Each row is a point. Each copy is the shape, with its points in the same order, turned, moved and blurred by noise. Some copies are also mirrored. Which?

Shape, 6 rows:
[[-0.15  0.01]
 [-0.46 -0.23]
 [ 0.45 -0.25]
 [-0.52  0.30]
 [ 0.23  0.60]
 [ 0.33  0.31]]
Copy 1, 6 rows:
[[-0.04  0.04]
 [-0.34 -0.27]
 [ 0.56 -0.13]
 [-0.52  0.27]
 [ 0.16  0.70]
 [ 0.35  0.42]]
Copy 1 is: only turned
Copy 2:
[[-0.06 -0.17]
 [-0.37 -0.43]
 [-0.18  0.47]
 [ 0.14 -0.59]
 [ 0.59  0.07]
 [ 0.33  0.23]]
Copy 2 is: mirrored
Copy 3:
[[ 0.16 -0.16]
 [ 0.04 -0.51]
 [-0.22  0.37]
 [ 0.54 -0.41]
 [ 0.66  0.33]
 [ 0.34  0.38]]
Copy 3 is: mirrored

Shape, 9 rows:
[[-0.50 -0.26 -0.03]
 [-0.20  0.03 -0.02]
 [-0.24 -0.03  0.37]
 [ 0.19  0.10 -0.12]
 [-0.12 -0.23  0.09]
 [-0.52 -0.48  0.29]
 [ 0.48  0.37 -0.01]
 [-0.65  0.55 -0.78]
 [ 0.28  0.04  0.52]]
Copy 1:
[[ 0.27  0.47  0.22]
 [ 0.36  0.09  0.17]
 [ 0.45  0.11 -0.19]
 [-0.02 -0.26  0.19]
 [ 0.08  0.21 -0.02]
 [ 0.32  0.66 -0.15]
 [ 0.10 -0.65  0.05]
 [ 0.48 -0.02  1.20]
 [ 0.22 -0.30 -0.45]]
Copy 1 is: mirrored
Copy 2:
[[-0.51  0.23  0.15]
 [-0.09  0.15  0.07]
 [-0.14  0.52 -0.22]
 [ 0.22 -0.07 -0.22]
 [-0.25  0.07 -0.20]
 [-0.67  0.36 -0.16]
 [ 0.56  0.05 -0.34]
 [ 0.11  0.01  1.02]
 [ 0.21  0.41 -0.68]]
Copy 2 is: mirrored
Copy 3 (9 x 3):
[[-0.07  0.28 -0.52]
 [ 0.14  0.22 -0.30]
 [ 0.07 -0.20 -0.38]
 [ 0.11  0.20  0.16]
 [-0.17  0.10 -0.26]
 [-0.34  0.01 -0.70]
 [ 0.20  0.07  0.46]
 [ 0.77  0.93 -0.50]
 [-0.12 -0.36  0.10]]
Copy 3 is: mirrored

Shape (7 x 4):
[[-0.69 -0.42 -0.25  0.26]
 [-0.36 -0.26  0.52 -0.56]
 [ 0.31  0.20 -0.28  0.13]
 [-0.70  0.06  0.16 -0.30]
 [-0.25 -0.03 -0.14 -0.32]
 [ 0.53  0.09  0.24  0.34]
 [ 0.35 -0.41  0.45  0.07]]
Copy 1:
[[ 0.50 -0.85  0.24  0.11]
 [-0.22 -0.23 -0.13  0.73]
 [ 0.08  0.13  0.13 -0.41]
 [ 0.36 -0.31 -0.22  0.63]
 [ 0.12 -0.28 -0.26  0.08]
 [-0.17  0.41  0.59 -0.12]
 [-0.49 -0.03  0.53  0.18]]
Copy 1 is: only turned
Copy 2:
[[-0.70  0.48 -0.31  0.46]
 [-0.49 -0.12  0.64  0.21]
 [ 0.20  0.02 -0.41 -0.12]
 [-0.68 -0.28  0.08  0.43]
 [-0.44 -0.09 -0.05 -0.02]
 [ 0.61  0.11 -0.09  0.13]
 [ 0.29  0.37  0.42  0.14]]
Copy 2 is: mirrored
Copy 3:
[[-0.40  0.60 -0.15  0.59]
 [ 0.21  0.67  0.38 -0.29]
 [ 0.11 -0.41 -0.26  0.14]
 [ 0.08  0.85 -0.11 -0.07]
 [-0.08  0.39 -0.22 -0.19]
 [ 0.45 -0.42  0.24  0.17]
 [ 0.32 -0.11  0.69  0.16]]
Copy 3 is: only turned

Shape:
[[ 0.05 -0.05  0.52 -0.36]
 [ 0.10  0.43 -0.51  0.30]
 [-0.15  0.45  0.03 -0.36]
 [ 0.46  0.15  0.69  0.19]
 [-0.53  0.19  0.01  0.47]
 [ 0.23  0.28 -0.35 -0.18]
 [ 0.52 -0.15  0.50  0.25]
 [-0.46  0.43 -0.23 -0.39]
 [ 0.62 -0.03  0.36  0.59]
 [ 0.11 -0.28  0.28  0.17]]
Copy 1:
[[ 0.61 -0.10 -0.18 -0.10]
 [-0.45  0.23  0.40 -0.35]
 [ 0.42 -0.48  0.28 -0.24]
 [ 0.79  0.38  0.23 -0.19]
 [-0.14  0.05 -0.12 -0.93]
 [-0.18  0.08  0.29  0.05]
 [ 0.62  0.69  0.05 -0.12]
 [-0.09 -0.60  0.06 -0.34]
 [ 0.54  0.83  0.23 -0.22]
 [ 0.37  0.35 -0.39 -0.17]]
Copy 1 is: mirrored
Copy 2:
[[ 0.35 -0.36 -0.17  0.42]
 [-0.06  0.04  0.25 -0.67]
 [ 0.36 -0.45  0.01 -0.33]
 [-0.01 -0.28  0.50  0.51]
 [ 0.48  0.44  0.24 -0.38]
 [-0.16 -0.32 -0.01 -0.42]
 [-0.18  0.03  0.32  0.57]
 [ 0.48 -0.36 -0.29 -0.60]
 [-0.37  0.24  0.57  0.47]
 [ 0.03  0.21 -0.06  0.39]]
Copy 2 is: mirrored
Copy 3:
[[ 0.14 -0.26  0.36 -0.27]
 [-0.28  0.12 -0.59  0.52]
 [ 0.31 -0.38 -0.07  0.31]
 [-0.46 -0.37  0.10 -0.55]
 [ 0.28  0.08 -0.69 -0.16]
 [-0.11 -0.02 -0.05  0.55]
 [-0.54 -0.05  0.13 -0.47]
 [ 0.52 -0.08 -0.27  0.48]
 [-0.75 -0.01 -0.15 -0.42]
 [-0.09  0.25  0.05 -0.41]]
Copy 3 is: mirrored
Copy 4:
[[-0.21  0.04 -0.11  0.53]
 [ 0.64  0.37  0.17 -0.36]
 [ 0.13  0.63  0.15  0.43]
 [ 0.33 -0.24 -0.47  0.42]
 [ 0.42 -0.03  0.67  0.06]
 [ 0.21  0.46 -0.05 -0.20]
 [ 0.08 -0.37 -0.46  0.15]
 [ 0.20  0.86  0.45  0.28]
 [ 0.43 -0.49 -0.44 -0.09]
 [-0.10 -0.26 -0.07  0.11]]
Copy 4 is: mirrored

Shape:
[[ 0.01  0.45 -0.19  0.08  0.29 -0.49]
 [-0.53 -0.26 -0.20  0.48  0.36 -0.36]
 [ 0.21 -0.45 -0.42 -0.41 -0.61 -0.01]
 [-0.10 -0.55  0.14 -0.56 -0.36 -0.27]
 [ 0.77  0.09 -0.37  0.25  0.50  0.26]
 [ 0.10  0.07  0.22  0.49  0.34 -0.72]
 [-0.07  0.20  0.18 -0.08 -0.55  0.00]
 [-0.30 -0.22  0.23  0.35 -0.67 -0.39]
 [-0.34  0.18  0.35 -0.64 -0.43 -0.23]
 [ 0.24  0.28 -0.09 -0.62 -0.10 -0.22]]
Copy 1:
[[ 0.14 -0.24 -0.19  0.02 -0.26  0.70]
 [ 0.72 -0.31 -0.59  0.33 -0.08  0.18]
 [ 0.23  0.23  0.19 -0.71 -0.26 -0.40]
 [ 0.32  0.49  0.32  0.00 -0.23 -0.37]
 [-0.56 -0.60 -0.51 -0.33 -0.52  0.12]
 [ 0.16  0.15 -0.67  0.33 -0.41  0.53]
 [-0.04  0.44  0.04 -0.23  0.34  0.15]
 [ 0.46  0.64 -0.39 -0.08  0.25  0.04]
 [ 0.06  0.51  0.56  0.10  0.26  0.22]
 [-0.17  0.09  0.46 -0.20 -0.29  0.35]]
Copy 1 is: only turned
Copy 2, 10 rows:
[[ 0.19  0.08 -0.47 -0.19 -0.33  0.37]
 [ 0.32 -0.07  0.05  0.15  0.30  0.81]
 [-0.17 -0.35  0.33  0.64 -0.36 -0.38]
 [ 0.09 -0.71  0.45  0.06 -0.15 -0.28]
 [-0.79  0.33 -0.57  0.10  0.03  0.18]
 [ 0.46  0.07 -0.47 -0.29  0.35  0.25]
 [ 0.18  0.19  0.41 -0.12 -0.38 -0.29]
 [ 0.68  0.06  0.44  0.12  0.13 -0.15]
 [ 0.27 -0.44  0.49 -0.44 -0.59 -0.20]
 [-0.18 -0.29 -0.12 -0.19 -0.70 -0.18]]
Copy 2 is: mirrored

Shape, 11 rows:
[[ 0.41 -0.22  0.06  0.42 -0.63 -0.31]
 [-0.11 -0.14 -0.09  0.33 -0.05 -0.54]
 [-0.37  0.34  0.07 -0.32  0.46  0.56]
 [-0.29  0.23  0.50 -0.16 -0.01  0.21]
 [-0.21  0.40  0.18 -0.30  0.34 -0.06]
 [ 0.07 -0.58  0.38  0.03  0.15  0.22]
 [ 0.05 -0.30  0.58  0.31  0.11  0.05]
 [-0.62  0.16  0.31 -0.81 -0.35  0.27]
 [-0.42 -0.07  0.25  0.31 -0.13  0.18]
 [ 0.28 -0.29  0.32  0.34 -0.10  0.21]
 [-0.10 -0.51 -0.47  0.47 -0.64 -0.51]]
Copy 1, 11 rows:
[[ 0.46 -0.38  0.66 -0.71 -0.23 -0.47]
 [ 0.01 -0.25  0.51 -0.53  0.13  0.00]
 [-0.05  0.06 -0.43  0.53  0.33 -0.37]
 [ 0.29 -0.26  0.07  0.22  0.48 -0.60]
 [ 0.02 -0.18 -0.31  0.02  0.54 -0.24]
 [ 0.00  0.34  0.47 -0.13  0.21 -0.81]
 [-0.10 -0.13  0.51 -0.16  0.26 -0.84]
 [ 0.86  0.00 -0.01  0.45  0.77 -0.33]
 [ 0.10 -0.27  0.51  0.27  0.14 -0.40]
 [ 0.07 -0.09  0.42 -0.22 -0.11 -0.83]
 [ 0.49 -0.06  0.94 -0.58 -0.32  0.21]]
Copy 1 is: mirrored
Copy 2:
[[-0.17  0.77  0.17  0.10 -0.15 -0.34]
 [-0.27  0.39 -0.48  0.15  0.18 -0.22]
 [ 0.28 -0.74 -0.31 -0.23  0.17  0.46]
 [ 0.00 -0.31  0.04  0.20  0.14  0.49]
 [ 0.17 -0.41 -0.22  0.15  0.51  0.17]
 [ 0.14 -0.12 -0.22  0.33 -0.55  0.03]
 [-0.24 -0.19 -0.02  0.42 -0.34 -0.05]
 [ 0.51 -0.02 -0.07  0.23  0.26  1.02]
 [-0.35  0.01 -0.18  0.02 -0.15  0.40]
 [-0.12  0.01  0.10  0.09 -0.42 -0.17]
 [-0.28  1.06 -0.55 -0.07 -0.14 -0.12]]
Copy 2 is: mirrored

Shape (14 x 8):
[[-0.20 -0.08 -0.16 -0.51  0.30  0.06 -0.13  0.17]
 [-0.07  0.29 -0.10 -0.34  0.04  0.13 -0.31  0.32]
 [ 0.11 -0.28 -0.21 -0.41  0.33 -0.41  0.25  0.14]
 [-0.04  0.02  0.72 -0.26  0.40 -0.28 -0.07  0.13]
 [ 0.49  0.40 -0.32  0.06  0.13  0.70 -0.30  0.21]
 [ 0.57  0.13  0.42  1.22  0.42 -0.05  1.04  0.21]
 [ 0.24  0.12  0.18  0.17 -0.70 -0.38 -0.23  0.11]
 [ 0.29 -0.45  0.19  0.21  0.02 -0.52 -0.07  0.12]
 [-0.40 -0.20  0.04 -0.25  0.22 -0.58  0.13  0.07]
 [-0.53 -0.06  0.47  0.03  0.26 -0.58 -0.26  0.34]
 [-0.33 -0.19 -0.10  0.12 -0.82  0.78  0.04  0.08]
 [-0.44  0.41  0.57 -0.40 -0.31 -0.51 -0.06  0.06]
 [-0.47  0.09  0.07 -0.35  0.25 -0.07 -0.28 -0.36]
 [-0.23 -0.16  0.31 -0.56  0.05 -0.29 -0.32  0.12]]
Copy 1:
[[ 0.11  0.13 -0.50 -0.36 -0.13 -0.18 -0.44  0.14]
 [-0.08  0.06 -0.11 -0.55 -0.15  0.05 -0.28 -0.13]
 [ 0.22 -0.30 -0.49 -0.05 -0.42 -0.63 -0.24  0.10]
 [ 0.11 -0.39 -0.12 -0.09  0.55 -0.43 -0.62 -0.17]
 [-0.12  0.18 -0.22 -0.36 -0.58  0.50 -0.50 -0.64]
 [-0.58 -0.61  0.50  1.24 -0.40 -0.20 -0.54 -0.86]
 [-0.65 -0.33 -0.02 -0.29  0.02 -0.07  0.48 -0.40]
 [-0.44 -0.65 -0.54  0.03  0.04 -0.36 -0.11 -0.22]
 [-0.01 -0.53 -0.40 -0.07  0.02 -0.44 -0.25  0.50]
 [-0.38 -0.60 -0.02 -0.22  0.36 -0.39 -0.41  0.31]
 [-0.62  0.83 -0.30  0.01  0.08  0.36  0.13 -0.04]
 [ 0.12 -0.23  0.36 -0.31  0.40 -0.33  0.22  0.20]
 [ 0.37 -0.20 -0.30 -0.24  0.21  0.25 -0.24  0.37]
 [ 0.11 -0.20 -0.40 -0.48  0.34 -0.32 -0.14  0.10]]
Copy 1 is: mirrored
Copy 2, 14 rows:
[[-0.11  0.32  0.36 -0.07 -0.14 -0.14 -0.03 -0.20]
 [-0.04  0.00  0.19  0.10  0.16 -0.25 -0.22 -0.16]
 [ 0.37  0.50  0.09 -0.20 -0.51  0.03 -0.17 -0.14]
 [-0.03  0.89 -0.30  0.17  0.21  0.01 -0.21 -0.08]
 [-0.07 -0.52  0.03  0.57 -0.26  0.11 -0.39 -0.40]
 [ 0.91  0.30 -0.57  0.87 -0.39  1.28 -0.42  0.56]
 [ 0.18 -0.20 -0.79 -0.21  0.07 -0.11 -0.25  0.38]
 [ 0.05  0.44 -0.55 -0.30 -0.42  0.29 -0.30  0.25]
 [ 0.22  0.76  0.03 -0.29 -0.22 -0.10  0.04  0.30]
 [-0.12  0.88 -0.04 -0.06  0.25 -0.09 -0.32  0.58]
 [-0.27 -0.67 -0.07 -0.18  0.30  0.56  0.50  0.13]
 [ 0.21  0.51 -0.45 -0.14  0.57 -0.48  0.09  0.29]
 [-0.27  0.44  0.04  0.18 -0.12 -0.37  0.33  0.12]
 [-0.18  0.58 -0.09 -0.28  0.16 -0.26 -0.10 -0.17]]
Copy 2 is: only turned

Shape (12 x 9):
[[-0.07 -0.18 -0.17  0.32  0.63 -0.24  0.41 -0.14 -0.18]
 [-0.15  0.08 -0.25  0.01  0.48 -0.46 -0.03 -0.20 -0.77]
 [-0.76  0.32  0.58 -0.08  0.55 -0.21  0.04 -0.07 -0.14]
 [-0.17  0.34 -0.36  0.34  0.76 -0.23 -0.28  0.09 -0.25]
 [-0.33 -0.21  0.49  0.02  0.10 -0.16 -0.22  0.30 -0.36]
 [ 0.16 -0.37 -0.29  0.20 -0.17  0.26 -0.54  0.00  0.59]
 [ 0.68 -0.17 -0.05 -0.33 -0.13  0.05 -0.70  0.26  0.77]
 [ 0.55  0.16 -0.27  0.20 -0.68  0.29 -0.38  0.52  0.66]
 [-0.26  0.22 -0.16 -0.09  0.37 -0.62  0.30 -0.12 -0.17]
 [ 0.56 -0.03 -0.24 -0.31 -0.13  0.76 -0.28  0.34  0.42]
 [ 0.15  0.21  0.79  0.25  0.32 -0.15 -0.12 -0.11 -0.15]
 [-0.29  0.27 -0.10  0.11  0.28 -0.20 -0.04 -0.64 -0.43]]
Copy 1:
[[-0.08 -0.35  0.49 -0.46  0.05  0.62  0.17  0.35 -0.13]
 [ 0.54 -0.20  0.23 -0.39 -0.22  0.80 -0.12  0.59 -0.23]
 [ 0.06 -0.72 -0.65 -0.22  0.23  0.61  0.03  0.49 -0.17]
 [ 0.47 -0.51  0.11 -0.52 -0.41  0.32  0.39  0.50 -0.42]
 [ 0.12  0.09 -0.45 -0.59  0.39  0.29 -0.17  0.51 -0.29]
 [ 0.32  0.26  0.08 -0.46  0.09 -0.48  0.35 -0.45 -0.13]
 [ 0.59  0.45  0.09  0.06  0.45 -0.83  0.51 -0.06 -0.27]
 [ 0.12  0.59  0.00 -0.16 -0.23 -1.09  0.29  0.02  0.03]
 [ 0.32 -0.42  0.18 -0.18  0.02  0.53  0.13  0.61  0.28]
 [ 0.05  0.75 -0.03  0.18 -0.12 -0.46  0.56 -0.13 -0.42]
 [ 0.00 -0.44 -0.14 -0.12  0.34  0.00 -0.40  0.49 -0.62]
 [ 0.45 -0.49  0.02 -0.15 -0.30  0.63 -0.28  0.09 -0.11]]
Copy 1 is: mirrored
Copy 2 (12 x 9):
[[ 0.14 -0.11 -0.05 -0.13 -0.17 -0.02  0.01  0.80 -0.41]
 [ 0.43  0.01  0.39  0.35 -0.43  0.07  0.24  0.79 -0.03]
 [-0.17  0.47  0.32  0.30  0.26 -0.36  0.52  0.57 -0.27]
 [ 0.46  0.07  0.22 -0.11  0.00 -0.36 -0.11  0.56  0.31]
 [-0.41 -0.05  0.20  0.66  0.03 -0.19  0.01  0.35 -0.02]
 [ 0.06 -0.22 -0.68  0.05 -0.09  0.03 -0.21 -0.52  0.10]
 [-0.26  0.10 -0.29 -0.09 -0.42  0.10 -0.50 -0.95  0.09]
 [-0.40 -0.73 -0.23 -0.32 -0.20 -0.13 -0.18 -0.89  0.35]
 [ 0.23  0.01  0.31 -0.05 -0.45 -0.29  0.31  0.52 -0.39]
 [-0.12 -0.31  0.02 -0.24  0.22  0.48 -0.43 -0.81  0.05]
 [-0.70  0.39  0.13 -0.01  0.02  0.04  0.25  0.51  0.16]
 [ 0.39  0.10  0.03  0.11 -0.21  0.14  0.69  0.51  0.04]]
Copy 2 is: mirrored
Copy 3, 12 rows:
[[-0.27 -0.50 -0.52  0.10  0.40 -0.16 -0.27  0.43 -0.20]
 [-0.06 -0.53 -0.04  0.39  0.30 -0.10 -0.77 -0.05 -0.39]
 [-0.11 -0.54  0.13 -0.04  0.17 -0.21 -0.58 -0.02  0.75]
 [-0.33 -0.37 -0.59  0.28  0.16 -0.17 -0.42 -0.48 -0.11]
 [-0.35  0.02  0.25 -0.17  0.04  0.10 -0.72  0.11  0.18]
 [-0.20  0.77 -0.07  0.06  0.04 -0.09  0.41 -0.08 -0.22]
 [-0.50  0.55  0.43 -0.25  0.12  0.21  0.76 -0.47 -0.42]
 [-0.18  0.68 -0.05 -0.19 -0.58  0.46  0.70 -0.25 -0.39]
 [-0.08 -0.67 -0.11  0.35  0.33  0.22 -0.24  0.10 -0.04]
 [-0.40  0.32  0.34 -0.25 -0.54 -0.21  0.63 -0.18 -0.59]
 [-0.08 -0.31 -0.04 -0.73  0.25  0.05 -0.44 -0.19  0.15]
 [ 0.42 -0.44 -0.14  0.23  0.28 -0.28 -0.43 -0.11 -0.09]]
Copy 3 is: only turned
